Each row of a before or after table is a point. One or more steps were done to the points. Then noise was added and the rows were shuffled. The steps act on how far a point lies along the listed directions, d1 being the first. Write out the steps. A step turns or swaps two directions, mirrors them in a line or flattens them onto one, adds a multiple of one to another, or multiplies one. Angles are multiples of 10 degrees, from the lower direction toward the higher: turns from -170 to 170, lines from 10 to 170 but not 90. Use the fewest steps. Two steps may share a direction if one is a turn and the other turns, adds or multiplies; they go together, in the order done. Otherwise the lowest direction goes first.

Directions:
(1): [ 51 -16  27]
(2): [-28 -46  25]
(3): [-14  34  47]
Before (14 x 3):
[[-10  -1  55]
 [-33  88  62]
 [ -4  11  49]
 [ 16  17  22]
 [-53  10  49]
 [-41 -11  45]
 [-64  61  22]
 [  7  13  12]
 [-17 -30 -35]
 [ 19  20  23]
 [-10 -22  23]
 [-33  16  49]
 [ 22 -25  13]
 [  1  -8  20]]
After:
[[ 55 -28  10]
 [ 96 -56   6]
 [  9 -11 -10]
 [ 46 -28   4]
 [ 78 -20  43]
 [  3  -3  -5]
 [ 30 -30 -20]
 [ 34 -24   7]
 [ 13 -21 -19]
 [-25  31  25]
 [-20  -5 -30]
 [  9  -7 -11]
 [ 33 -34 -21]
 [ 11 -22 -22]]
Steps: turn d1 and d3 by -130 degrees; multiply d2 by 0

Directions:
(1): [-28  57  -9 -27]
(2): [ 47  23 -43  14]
(3): [ 35  -9  14 -58]
(4): [-25 -31 -51 -23]
Before, 9 rows:
[[-52  19 -52  18]
 [-22 -16 -45  20]
 [ 41  16 -69 -55]
 [-11  -2  -4  48]
 [-31   6 -19 -34]
 [ 44   0  12  35]
 [-15  -2  17 -25]
 [ 36 -46  10   6]
 [ 49  56 -34  19]]
After, 9 rows:
[[-10  58   0   4]
 [-51  28  -6 -11]
 [ 29  -2 -19   2]
 [ 34 -29   6  19]
 [-20  -1  26 -39]
 [-74 -33  -2  29]
 [ 12 -50  59  -7]
 [  4  -8  54   1]
 [-14 -17  11  94]]
Steps: turn d1 and d4 by 150 degrees; turn d2 and d3 by -130 degrees

Directions:
(1): [-26  69   5  35  23   0]
(2): [ 43 -24  26  47  40 -17]
(3): [-29 -29 -61  42   3  -1]
(4): [ 59  32 -44   1 -23 -16]
(5): [ 10  -2  21  39 -49  52]
Before, 13 rows:
[[ 14   5   8 -35  36 -14]
 [ 12  -2   2   4  32 -19]
 [-27 -34 -71 -12 -48   6]
 [ 37 -46  10 -33  27 -52]
 [  7 -23 -29 -35  32 -36]
 [-33   0  65  24  -7  46]
 [ -8 -22 -91 -23 -83  -4]
 [ -9   5  17 -26  57 -32]
 [-14 -30 -90  22 -47  10]
 [ 13 -33  -3   3  47 -17]
 [ -1  41  20   3  35 -53]
 [ 44 -16 -61   6 -81  41]
 [ -3 -16 -22  12  16 -34]]
After (13 x 6):
[[-35   3 -15  -1  15  -1]
 [ 18 -29   8  48 -48  50]
 [-26 -21  -8   8  42  -1]
 [ 44   8  46 -62 -22  -9]
 [ 42  40  26 -83 -35  -9]
 [-37  12   2 -28  -1 -16]
 [ 65  23  44 -75 -15 -44]
 [-43 -58 -20 -14  12 -25]
 [-59 -16   7  16  44   3]
 [-37 -17   5 -34  37 -14]
 [ 96  20 -21 -52 -30 -16]
 [-43 -18 -21 -23   3  15]
 [-59  28  -4  30  38 -35]]
Steps: turn d4 and d5 by -50 degrees; add -0.5 times d5 to d1; turn d2 and d3 by 130 degrees

Directions:
(1): [-37  76  16 -16  -1 -43   2  -4]
(2): [ 24  11   8 -75 -31  34  17 -27]
(3): [-19 -15 -19  12 -37 -17 -43 -71]
Before (13 x 8):
[[ -2 -33  -8 -14 -51   7 -28 -42]
 [-21  39  -6  -7 -12 -36  -8  -9]
 [-11  10   1   9  -1   6  -5  15]
 [-12   9  16 -38 -27   7  -4 -24]
 [ 32 -49  -8  -3   1  51  24  33]
 [-45   3  -5  58  26 -29 -51   1]
 [ 15 -25  -8  41  31 -17   0  25]
 [-23  31   2  11  24 -26 -17  21]
 [-20   5  10   7  -4   9 -12 -29]
 [ 30 -45 -33 -22 -47  20 -22 -70]
 [ 29 -37   3 -33 -12  33   1 -26]
 [-23  28 -16 -21 -48 -34 -54 -75]
 [ 28 -49 -21   1 -42  16 -33 -58]]
After, 13 rows:
[[-36   6  -3  35  16 -19 -46  -7]
 [ -5  37 -11 -77 -71 -10 -41 -94]
 [ 12 -44  -3  21  11   6 -13  -6]
 [ -5  11  18 -58 -37  15   3 -32]
 [ -1  48   2 -70 -37  -7   6 -32]
 [ -8  38   7 -38   5  -4  -6   4]
 [  9 -54 -40  40 -21  -9 -36 -48]
 [ -8  12   3   0  -5  10  -3  12]
 [  6 -62 -17  82  37  11   4  63]
 [  4 -30 -11  72  45 -31  -8  36]
 [-10 -37 -11  16 -37  -7 -34 -31]
 [-17   7  11  -2  -8  13  -9 -34]
 [  7 -59 -29  69 -14 -14 -48 -34]]
Steps: add 1.5 times d1 to d2
